Each point is reached from the start by the listed moves, each made 0, 1 or 2 times, or once backwards (-1), plus a little noise. Is the number of moves made odd or even? Then give how often each move was made.

Moves:
(1): [ 0.17  0.07 -0.12  0.14  0.28]
(2): [-0.04  0.30  0.12 -0.44  0.15]
Start: [0.04 0.47 0.08 0.36 0.01]
Points:
[ 0.29  0.88 -0.04  0.26  0.69] -> odd (2, 1)
[-0.22  0.99  0.43 -0.65  0.07] -> odd (-1, 2)
[ 0.06  1.15  0.24 -0.38  0.62] -> odd (1, 2)

Moves:
(1): [-0.24 -0.19  0.13  0.15  0.03  0.25 -0.24 -0.11 -0.04 -0.18]
(2): [-0.02  0.02  0.29 -0.12 -0.05 -0.05 -0.16 -0.01  0.07 -0.12]
(3): [-0.28 -0.09  0.21  0.23 -0.20  0.17  0.17  0.48 -0.28 -0.56]
(4): [-0.38  0.18 -0.09 -0.03 -0.24 -0.04  0.22  0.18 -0.02 -0.10]
(5): [-0.11  0.03 -0.34  0.10 -0.18 -0.33  0.16  0.03 -0.04  0.27]
(6): [-0.11 -0.11 -0.26  0.29  0.41  0.04 -0.07  0.28  0.25 -0.14]
(7): [ 0.08 -0.07 -0.17 -0.15  0.26 -0.02 -0.11 -0.21 -0.12 -0.05]
(8): [-0.27 -0.02 -0.41 -0.13 -0.08 -0.34 -0.37  0.34  0.15  0.27]
Start: [-0.06  0.03 -0.04  0.18  0.08 -0.08 -0.21  0.22  0.00 -0.02]
Points:
[ 0.10  0.14  0.08  0.39  0.37  0.04 -0.08  0.83  0.44 -0.20] -> even (-1, 0, 0, 0, -1, 1, -1, 0)
[-0.58 -0.42 -1.03  1.35  0.78  0.02  0.62  1.04 -0.58 -1.14] -> even (0, -1, 2, 0, 2, 2, 2, -1)
[-0.32 -0.48 -1.39  1.19  0.90 -0.43 -0.05  0.91 -0.01 -0.14] -> even (0, -1, 1, -1, 2, 2, 1, 0)
[-0.10 -0.42  1.30  0.27  0.22  0.59 -0.99  0.37 -0.18 -1.15] -> even (1, 2, 1, -1, -1, 0, 0, 0)
[-0.31 -0.02  1.11  0.17 -0.66  0.08  0.29  0.33 -0.98 -1.29] -> even (0, 2, 2, 0, 1, -1, 1, -1)

Moves:
(1): [ 0.31  0.14 -0.24 -0.07  0.19 -0.21  0.15 -0.20 -0.06  0.04 -0.27  0.62
 -0.68 -0.06  0.13  0.31 -0.19]
(2): [ 0.21  0.10  0.09  0.15 -0.14 -0.05  0.28  0.07 -0.06 -0.08 -0.17  0.18
  0.15 -0.05 -0.22  0.33  0.00]
(3): [ 0.02  0.27 -0.25 -0.61  0.22  0.47  0.57  0.16  0.24  0.28  0.09 -0.07
  0.28 -0.20 -0.48  0.39  0.10]
(4): [ 0.01  0.47  0.33 -0.49 -0.22 -0.07  0.46  0.05 -0.22  0.01  0.03 -0.31
  0.05 -0.07 -0.03 -0.23 -0.16]
(5): [-0.09  0.03 -0.08  0.03 -0.19 -0.04 -0.06 -0.28 -0.03  0.20 -0.08  0.04
 -0.24  0.16  0.19  0.07 -0.23]
(6): [-0.03 -0.10 -0.13 -0.01  0.29  0.06 -0.04  0.14 -0.25  0.10  0.13  0.12
  0.03 -0.11 -0.11  0.11  0.21]
(7): [ 0.16  0.30 -0.17 -0.06  0.07 -0.09  0.14 -0.13 -0.19 -0.06  0.10  0.26
 -0.31  0.18 -0.11 -0.22 -0.11]
(8): [-0.17 -0.05  0.22  0.45 -0.34  0.13 -0.12  0.47 -0.42 -0.20  0.31 -0.24
  0.06  0.10  0.00  0.06 -0.12]
(9): [ 0.20 -0.02 -0.23  0.12  0.08  0.22  0.00 -0.09  0.27  0.12 -0.20 -0.26
 -0.08  0.27  0.34 -0.06 -0.05]
(10): [ 0.27 -0.40 -0.39  0.01 -0.06  0.13  0.01 -0.10  0.13  0.46 -0.03  0.10
 -0.20 -0.02 -0.11  0.16  0.30]
(11): [ 0.07  0.18  0.12 -0.22  0.11 -0.14  0.08 -0.17  0.00 -0.09 -0.09  0.02
 -0.28  0.12 -0.10 -0.09  0.04]
(12): [-0.33  0.32  0.26 -0.28  0.14  0.00  0.60  0.12 -0.17 -0.22 -0.09  0.26
 -0.12 -0.16 -0.16 -0.30 -0.06]
(13): [ 0.00 -0.14 -0.04  0.09 -0.04  0.08  0.20 -0.14  0.18 -0.11  0.06 -0.05
  0.07 -0.03  0.19 -0.04  0.10]
(14): [-0.17  0.07  0.41  0.39  0.18 -0.12 -0.06  0.01  0.11 -0.12 -0.05  0.14
 -0.20 -0.09  0.12 -0.19 -0.05]
Start: [-0.17  0.10 -0.24 -0.04 -0.17 -0.02 -0.26  0.11 -0.16  0.15  0.03 -0.39
  0.04 -0.12  0.06  0.12  0.10]
Points:
[ 0.19  1.23  0.01 -1.45  0.07  0.29  2.11 -1.36  1.34  0.93 -0.73 -0.15
 -0.78 -0.34 -0.31  0.51  0.05] -> odd (0, 1, 2, 1, 2, -1, 0, -1, 0, 1, 2, 0, 2, 2)
[-0.52 -0.26 -1.11 -0.59 -0.50  1.16  0.97  0.96 -1.18  0.49  1.71 -0.64
  0.29 -0.23 -1.15 -0.10  0.97] -> odd (-1, -1, 1, 0, 0, 1, 2, 2, -1, 2, 0, 1, 2, -1)
[ 1.38  0.09 -0.70  0.91  0.79 -1.21 -0.52 -1.31  0.59  0.36 -1.32  1.67
 -2.83  0.54  0.12 -0.38  0.35] -> odd (1, 1, -1, -1, -1, -1, 2, -1, 1, 2, 2, 0, -1, 2)
